Every row gives one point. The ring and each string are closed loops that go straight from each point to the next, and from the last back to the first. Before rounding, they use only three directions, however many columns there are. How many times does the string pass through the ring? Passing back the other way cancels.

Ring, 8 rows:
[[  5   5   5 -27]
 [ 16  12  -4 -12]
 [  2  14 -27   7]
 [-20   9 -40  12]
 [-40   1 -36  10]
 [-45  -5 -19  -2]
 [-34  -6  -2 -21]
 [-15  -2   5 -30]]
String:
[[ 15   7  16 -23]
 [ 23  11   7 -29]
 [ 14  11 -11 -25]
 [ -5   7 -17 -12]
 [ -4   7 -11  -4]
 [ 22  18  -9  10]
 [ 16  21 -35  13]
 [ -6  13 -43   6]
 [-16   6 -27  -3]
 [-14   5 -15   0]
 [-24   8 -34  22]
 [-42   4 -49  21]
 [-24   3 -16  10]
 [-22   2 -20  -5]
 [-42  -3 -32  -6]
 [-60  -9 -26  -3]
 [-49  -9  -6  -3]
 [-27  -2   1  -5]
 [-26  -2 -12 -15]
 [-33  -6  -8 -29]
 [-29  -9   4 -44]
 [-13  -6  19 -43]
 [ -5   3   7 -14]
 [ -2   5   6  -9]]
Times through: 0

Ring:
[[ 21  18  20   5 -26  30]
 [ 21  14  11   6 -18   9]
 [ 13   8   5   6  -1  -7]
 [ -7  -5   4   8  28 -16]
 [-18 -13   8  10  41  -7]
 [-27 -17  18  12  44  16]
 [-27 -13  28  11  37  36]
 [-19   1  36   7  18  53]
 [ -3  13  36   4  -5  57]
 [  9  18  32   4 -18  51]]
String, 20 rows:
[[-19  14  32  -2  24  32]
 [ -3  -3  24  12   4  40]
 [  3  -5  27  15  -9  53]
 [  5   0  25  13  -9  45]
 [ 20  12  30  11 -35  60]
 [ 19  -3  19  18 -25  44]
 [ 11   6  18  10 -11  28]
 [  7  18  18   1  -3  14]
 [ 10  -3  13  14  -6  22]
 [ 27  -2  -1  15 -19  -2]
 [ 15  -5   0  14  -2  -7]
 [  3  -7   9  13   8   8]
 [ -9   8  16   2  22   5]
 [-24   6   8  -4  53 -27]
 [-13   2  17   4  27   8]
 [ -7 -22  13  20  18  22]
 [-25 -31  16  21  40  24]
 [-20 -31  21  23  29  39]
 [-13 -11  23  13  18  35]
 [-21  11  30  -2  29  27]]
Times through: 0

Ring, 8 rows:
[[-12  29   7  -9  -1   3   4 -10  -5]
 [  1  32  28 -19  -7   9   4 -24  10]
 [ 16  17  32 -15  -9   4   1 -24  24]
 [ 14  -3  11  -2  -5  -7  -1  -9  19]
 [  5 -13 -14  11   2 -16  -2   7   7]
 [ -8 -10 -30  19   8 -19  -1  18  -8]
 [-15   0 -31  17  10 -16   1  17 -15]
 [-18  20 -12   2   5  -4   3   3 -14]]
String, 28 rows:
[[ 23  37  60 -31 -14  16   3 -43  33]
 [  0   4  20 -22 -15   2   4 -23  16]
 [  1   5  10 -10  -7  -2   2 -13  11]
 [  9  15  14  -3  -1  -2   0 -11  13]
 [ -1  -5   2  -7  -8  -6   2  -8   9]
 [ -5  -4  -5  -4  -5  -8   2  -4   4]
 [ 10   8   8   0   0  -6   0  -7  12]
 [ 25   6  14   7   3  -9  -4  -6  23]
 [ 23 -14  -3  16   4 -18  -5   5  20]
 [ -5 -33 -33  14   0 -23  -1  16   0]
 [-16 -25 -32   8  -2 -19   2  13  -7]
 [ -3   0 -11   6   2 -11   0   4   0]
 [  7  13  -1   9   7  -9  -1   2   5]
 [  1   6 -17  20  12 -15  -2  14  -3]
 [ -9   1 -38  31  19 -21  -2  27 -16]
 [-25  -9 -46  21  11 -20   1  25 -24]
 [-22  -6 -29   6   2 -13   3  11 -15]
 [ -9   8 -10   3   3  -8   2   2  -5]
 [ -7  25  -5   7   9  -5   1   3  -8]
 [ -2  40   6   6  11   0   1  -2  -5]
 [ -2  25   6   0   4  -1   2  -5   0]
 [ -1  46  18  -4   6   6   2 -12   0]
 [-14  44  17 -15  -1  10   6 -17  -6]
 [-17  28  11 -19  -7   7   7 -17  -5]
 [ -2  45  34 -23  -6  14   5 -28   7]
 [ 17  52  47 -17  -2  14   2 -30  19]
 [ 13  35  31 -10  -1   6   1 -21  16]
 [ 22  46  57 -26  -9  16   2 -39  29]]
Times through: 3
